Each point is reached from the start by the listed moves, each made 0, 1 or 2 times, or once backwards (-1), plus a little noise. Say if it took an odd or an even number of moves. Then give how often each move was made.
In the rows, zero is written as 128.

Moves:
(1): [171 135 128]
(2): [115 155 123]
Start: [144 130 131]
Points:
[230 146 132] -> even (2, 0)
[162 190 119] -> odd (1, 2)
[188 137 131] -> odd (1, 0)

Moves:
(1): [153 142 147 123 118 145]
(2): [132 144 145 138 151 112]
(3): [124 140 142 141 138 143]
(4): [154 127 117 137 131 131]
(5): [138 145 119 119 160 126]
(6): [128 143 114 126 116 125]
Start: [128 133 123 134 126 123]
Points:
[184 197  84 158 241  72] -> even (-1, 2, 0, 2, 2, 1)
[122 117 150 111 100 155] -> even (1, -1, 0, -1, 0, -1)
[124 131 105 166 119  91] -> odd (-1, 1, 0, 1, -1, 1)
[220 249 163 148 204 167] -> odd (2, 1, 2, 1, 2, 1)
[ 81 111 122 166 100 153] -> odd (-1, -1, 2, 0, -1, 0)

Moves:
(1): [133 140 119 137 128 132 111  95 141 126 118 138]
(2): [119 135 124 141 126 142 122 122 115 114 122 126]
(3): [143 123 152 108 105 125 143 113 119 121 140 143]
(4): [143 128 124 146 142 144 147 151 124 138 136 128]
(5): [149 147 107 102 123 114 117 128 153 113 149 136]
(6): [115 139 115 107 142 158  99 129 128 139 149 138]
(7): [121 140 124 125 131 113 149 120 110 137 124 127]
(8): [136 105 108 110 128 135 138 130 120 119 119 140]
(9): [121 127 122 138 113 145 133 123 131 147 143 114]
(10): [ 93 138 117 110  95 129 129 139 148 142 110 138]
(11): [114 134 127 157 125 125 124 132 120 126 130 151]
(12): [118 131 121 128 141 154 165 138 153 104 140 118]
Start: [132 121 120 122 127 125 121 132 122 132 116 150]
Points:
[184 189  63   9 173  98 124  63 179  96 186 143] -> odd (1, -1, 0, -1, 2, 1, 2, 0, 0, -1, -1, 1)
[101 125  73 112  46 145  20  43 148 141  64 189] -> odd (2, 1, 0, -1, 0, 0, -1, 1, 1, 1, 0, -1)
[132 210   7   9 158 163  46  48 186  53 152 219] -> even (2, 1, 0, -1, 2, 2, 1, 1, -1, 0, 0, 1)

Moves:
(1): [128 120 133 123 120 126 121 133 117 130 144 131 138 127 136 127 122 143
 126 118 121 139 124]
(2): [127 129 127 133 129 118 120 126 128 126 114 115 128 126 123 124 130 125
 132 126 125 131 120]
(3): [121 125 130 123 118 133 126 126 128 121 129 126 138 132 141 124 125 132
 126 128 124 126 114]
(4): [132 129 129 131 126 140 129 124 125 136 124 129 121 115 127 139 139 134
 132 124 138 126 112]
(5): [125 122 134 132 124 129 121 129 127 128 135 127 124 131 126 140 132 127
 135 128 129 133 129]
(6): [134 123 122 127 135 127 125 134 122 125 136 121 126 135 116 125 126 123
 140 133 130 121 127]
(7): [122 133 124 127 129 127 120 132 135 137 137 129 140 121 133 142 129 126
 128 127 124 119 129]
(8): [126 135 127 117 124 132 129 124 131 139 115 124 136 128 133 131 133 121
 128 138 127 126 131]
(9): [130 137 143 127 138 135 126 116 134 131 121 125 130 136 134 128 132 136
 129 125 137 120 134]
(10): [139 127 124 124 117 136 129 120 134 129 132 125 128 132 136 136 135 124
 130 119 123 115 147]
(11): [131 137 133 130 124 120 125 132 134 139 135 118 127 119 135 123 141 126
 133 133 128 141 125]
(12): [122 139 128 134 128 124 127 129 126 120 124 121 133 133 126 134 127 127
 124 129 134 117 130]
(13): [137 120 143 133 122 120 130 115 118 128 117 145 125 132 125 130 125 122
 133 125 144 122 125]
(14): [133 130 128 116 127 140 129 114 119 135 135 119 120 110 128 120 126 121
 118 134 133 139 125]
(15): [134 125 121 137 122 125 132 125 129 129 131 126 128 131 124 151 136 122
 134 139 119 132 132]
(16): [123 127 127 136 115 128 118 125 122 135 129 120 130 130 129 127 124 136
 129 129 127 123 122]
(17): [121 130 124 120 126 120 135 109 120 118 131 127 119 129 121 134 139 137
 137 123 121 122 123]
(18): [129 138 120 125 121 128 120 118 114 118 130 143 120 111 121 119 129 114
 142 127 116 121 130]
(19): [134 125 149 125 134 116 124 128 123 128 121 121 120 122 128 135 139 128
 127 140 118 128 121]
(20): [131 123 104 132 123 133 128 127 111 133 114 128 123 138 136 130 124 121
 129 133 135 133 115]
Start: [120 123 128 139 119 136 123 129 131 127 129 124 139 141 127 128 112 123
 124 121 138 129 126]
Points:
[114 145 158 114  57 138  90  41  90 100 136 167 161 153 168  70  99 137
 165  71 151  76 129] -> even (1, 0, 2, -1, 0, 0, 0, 0, 2, 1, 1, 0, 2, 0, -1, 1, 1, 2, -1, 0)
[118  98 138 160  48 101  99 101  99 178  99 143 168 119 135 178 113 114
 138 153 125 155  84] -> odd (1, 1, 0, 0, 0, -1, 1, 2, -1, -1, 0, -1, 2, 0, 2, 2, 0, 0, 0, 0)
[130 138 139 173 107  90  61 115 149 113 158  77 129 131  85 200 152  74
 175 122  87  65 190] -> odd (-1, 2, -1, -1, 2, 1, 2, -1, 0, 2, 0, 1, 0, 0, 1, 1, 0, 1, 1, -1)
[161 110 183 134  66 135  94  70 117 171 226 115 119  63 138 249 185 134
 141  99 103 148 154] -> odd (2, 0, -1, 1, 2, -1, 2, -1, 0, 2, 1, 0, 1, 2, 2, 0, 1, 0, 1, -1)
